Rows are points. The window is the flat piece filled in between its corners: a triangle in 3 columns, a solid with four corners in 4, and so on. A path goes straight from each point to the next, and from the last back to the first. List the points from which the path goes on through the window.

Window:
[[-18   7 -17  -2]
 [-48  47  38  16]
 [-34 -69   8  43]
 [ 42 -41 -18 -43]]
Path:
(1): [-6 21 10 18]
(2): [-63  39  41  68]
(3): [-102   34   39   27]
(4): [ -2 -43 -14 -65]
(5): [ 43 -31 -14 -22]
(6): [11 30 -8 32]
(7): [-64   2  16 -18]
(8): [-12   8   3 -32]
(9): [24 23  1  7]
(10): [ -9 -35  -1  90]
(11): [-48 -83  13 -19]
(12): [-21   2 -12 -20]
(13): [15 -5  1 25]
(14): [ 14   2 -20  23]
(15): [-35 -10  -7 -47]
(16): [-34  17  27 -10]
Through the window after points: 4, 6, 10, 12, 14, 16

Window (6 x 6):
[[-30  36  13  23 -45   3]
 [-35  59  40 -35  -9  44]
 [-19   7  77  33  48  42]
 [ 25  21 -77 -62   4 -48]
 [-62 -41  -3  43  55  16]
 [ -5 -75 -21 -28 -42 -19]]
Path:
(1): [-49 -14  29 -30   7 -19]
(2): [-29  32  18 -20   2 -34]
(3): [ -8  26 -23  35  -7  81]
(4): [ -6  -8 -11  30  16  23]
(5): [-36  -7   9  -4  17 -22]
(6): [-34 -11  59   1  29 -32]
(7): [ 23  36 -13  10  27  79]
(8): [-11  -1   0   7  -5  42]
Through the window after points: 6, 8

Window, 9 rows:
[[-11 -38  -5   5  18 -15 -77 -16 -25]
 [ -4 -48  40 -11 -12  65  14 -81 -23]
 [  3 -15 -34   3  58 -13  33  14 -13]
 [-55  46 -44 -14  -3 -18 -61 -42   0]
 [-18 -51  23  80  21  -5  47 -25 -31]
 [ 89 -46   8  94   3   1  14  33 -27]
 [ 25 -75 -60  23 -14  12  -2 -40  28]
 [-27 -16 -46 -14 -45 -23 -71  39 -21]
 [-89  36 -65  -4  33  23 -69 -10 -54]]
Path:
(1): [  3 -21 -32   3 -10 -11 -15 -24 -38]
(2): [  8 -33 -42  -1 -26   0 -11 -38 -78]
(3): [-21 -19  -8  17   2  17 -10 -17   3]
(4): [-40 -24  -6  22   4  27 -45  -1  33]
(5): [-37 -18 -38 -27  14  -5 -27 -47 -47]
(6): [ 39 -41 -20  30  14 -17   2 -24 -44]
(7): [ -6 -50   0  75 -10  32 -11  21  39]
(8): [-34 -21 -12  10   6  13 -26 -13   7]
(9): [-15 -28 -30   5   0 -15 -33 -35 -32]
(10): [   1   -4  -38  -21   -2   -8  -21  -41 -103]
(11): [-41 -27  -7  31  50  20 -20  13  54]
(12): [-45 -14 -32   8  50  28 -13  13  42]
Through the window after points: 6, 10, 12

Window:
[[  55 -121    4  -62  -47   25  -27  -12  -54   -2   22  -40]
 [  68  -10    5    5  -13   43   19   47  -23    9   54    5]
 [  70  -18  -21   27  -23  -35    4  -41  -12  -41   25   37]
 [  -3   13   51   26   56  -12  -26   40   -5   31   54    9]
 [ -57    1   49  -39   26  -32   48   25   18   22   16   65]
 [  20   17   -6   15  -11   -4   -7  -24   23  -26  -47  -22]
 [  45  -14   27   23   36    8   37  -29   23  -22  -71    0]
 [ -25   46   38  -62   54   33  -23  -25   33  -25   27   47]
 [ -20    8   -7   66   44   17   -5   -1   -1   30   31   31]
 [  -6   37   48   -5   -7   26   47  -34  -56  -43   37   23]
 [  59   -2  -15   -8  -12  -32   -1  -70   -9   21  -43   16]
 [  12   69  -40   -4   61    2   16  -66  -27  -66    2  -10]]
Path:
(1): [ 13   0 -11  11  51  23  -3  31 -54   4 -35  32]
(2): [ 13  -7  19  25  -1   6  14 -27  29   7  52   6]
(3): [  9 -26  27  24  38  16  32 -18  14  15  31 -44]
(4): [ 17  37   5 -18   0   9 -40  23 -37 -37   1  96]
(5): [ -9  28 -13 -19  16  -3 -13  44 -60  -6  -2  55]
(6): [  7   6  24  -6  17 -10  13 -45  18  -2  44   0]
(7): [ 25  -5  31  24 -14   5  15 -39  22   0  78 -20]
(8): [  1  -5  18 -18  33  11  12  26 -30 -16 -10  41]
(9): [ -1  -7  25   3  13   1  -1   8 -18  -9  -7  47]
(10): [  0 -20  35  -9  17  -4  27  -2  30  32  19  15]
(11): [ 25 -43   2   4 -17  -1  23 -63   5 -15  34 -26]
(12): [ 46 -24   2 -25  -5  -4 -16 -18 -27  10 -23  11]
Through the window after points: 1, 11

Window (14 x 14):
[[ 13 -34  26  -5 -47 -54  17 -19  28 -11  70 -13 -87 -11]
 [  3  36  -5 -15  41 -28 -32 -30  -5 -21 -18  65   6  11]
 [ 18 -26  47 -15  -2  38  76 -39  32  -2 -54  11 -81 -35]
 [-43  26 -15  -3 -67  -5  10  -3  57  -6  30  -9 -36  -3]
 [  2  -2   2  -3  31  17 -56  17  34  14 -16  42 -36  -2]
 [  3 -22  -1 -36 -39   6 -73 -33  17 -12   0   3   0 -16]
 [-34   4  -5   0  14 -25 -69  -1   3  17 -17 -41  30 -32]
 [-35 -40 -39  31 -95 -89 -75  72 -66  54 -57 -25  52 -26]
 [-23  -9 -59 -62  46  30 -26  -1  24 -26 -25  -3   6   2]
 [-10 -50  -6   1  36  17 -31 -32  34   8   2  25  41   7]
 [-60 -31   1 -18  11  17 -11 -27  19 -34  -3  26 -39 -35]
 [  8  26 -46  46   7 -22 -35  -9  17 -73 -18  16 -19   3]
 [-16  -3   2   2  -2  38 -35 -10 -66  19 -45  -3 -34  33]
 [  8   6 117 -22  42  87  34 121  27 -24 -35  39  54 -14]]
Path:
(1): [ 16  14 -33   9   0  27   4  26  -1  -4  33  29 -18 -46]
(2): [-20  -7  34  -9  19 -51 -60 -39  30 -36 -54  18 -19  49]
(3): [-15 -20  31 -19  11  -3 -24  11  39 -35 -19  20  -5   8]
(4): [  4  21   0 -12  20  15   9   0  14   3  -7  42   2 -45]
(5): [-16  -1  -1   4 -17   3 -21  -5   2  11  20   8 -15 -30]
(6): [  0 -22  27 -20 -11 -23 -31  -9  30 -35 -45  23 -22  21]
(7): [-15  -9  24 -22 -14 -14 -43 -10  38 -45 -35   2 -27  13]
(8): [  3  -1  -9 -13  -1  20 -18  -9  -4  15   9  29  11 -27]
(9): [-14 -19 -34   9 -24  21  -1 -16   1  20  47  24  -3 -73]
(10): [-11 -12  15  -9  -9 -16 -37  20  -6 -13 -70   7 -27  40]
(11): [-39 -18   9  -4  36 -19 -33  21  33  -5 -30 -21  -4  46]
(12): [  5   6 -19 -15 -38  19 -24 -35  -7   6  16  14   5 -96]
(13): [ 19   8 -17   1  15  14 -25   8 -15   1  14  43   1 -44]
(14): [-36   7   6 -19  18 -26 -41 -29  15 -13 -42   1   3  32]
(15): [-30 -14  47 -13  16 -18 -37   4  50 -12 -35  -1 -25  46]
(16): [  5  -3 -13   0  13  19   2   4  -3  -2  -5  28  -6 -34]
Through the window after points: 1, 7, 11, 13

Window (14 x 14):
[[  27  -10  -27   28   75    2  -82  -58   29    6  -26  -46  -54    5]
 [  24   39   21   13   44   34   41  -44   16  -47   83   47   11  -11]
 [  20   33  -15   29   75   13  -18  -12   27   13   39  -71   10   40]
 [ -57   25   21   -9  -86   14 -102   30   11   14   24  -21   49   29]
 [ -45   25   54    2  -80   52  -64   60   38  -25  -44   -1    9   62]
 [ -48   40   23  -41  -55   38  -46   76  -72  -60  -48   40   44   31]
 [  -1   27  -24    0  -29   35   21   57  -34    4  -28   49  -11  -14]
 [  15   32  -32  -50   36   -6   33  -11   45  -31   -4   16   43  -15]
 [ -21   21   37   26   74    6  -35  -41   32   42  -45  -38   -5  -16]
 [  15   47   17  -56   70   12 -114   47    6   37   13  -26  -80   16]
 [ -24  -26    2    5   63   32  -52   -4   24   35  -17   20   -1   44]
 [  11  -39    9    7   50   69   34  -24   28  -25   11  -19   31  -43]
 [ -48   17  -10  -49   12   12   53  -16    0  -39   32   -3  -10    8]
 [ -24   -3   27  -12   -5  -21   24   78  -16  -65   15   51    8  -11]]
Path:
(1): [  7  -2   6 -21  30   9 -23 -23   8  34  -9   4  22  27]
(2): [ -7  -5  11 -13   2  18  17  -8   1 -12   6  -2  14  17]
(3): [-47  61 -10  23  42  25 -44  49  28 -46 -24  26   0 -27]
(4): [-66  68 -18 -15  43  27 -62  36  35  -8  -3  -6 -49 -13]
(5): [ 26  16  25 -30  31  15 -59  17  -3  16  21  -6 -20  21]
(6): [ 55 -32  44 -61  -8  -3  31  -8   6 -12 -36   3 -23  -5]
(7): [-61  23  -4  25  21  35 -17  50   0 -48  30  20  34  -3]
(8): [-66  22   0  19  69  21 -30  41  31 -42  15  45  13  19]
(9): [ 30 -14  14 -51 -14  11  -5 -15 -16  31  -9 -29 -26  11]
(10): [ -6   0  23 -26 -24  -5 -23   2   8  -4  -5 -19  14  13]
(11): [-59  44   1  23  18  50 -69  11  22   6  16  -4   9  13]
(12): [-36  14 -17   4  50  34 -22  34  45 -42   0  13  -5   4]
Through the window after points: 4, 6, 8, 10, 12
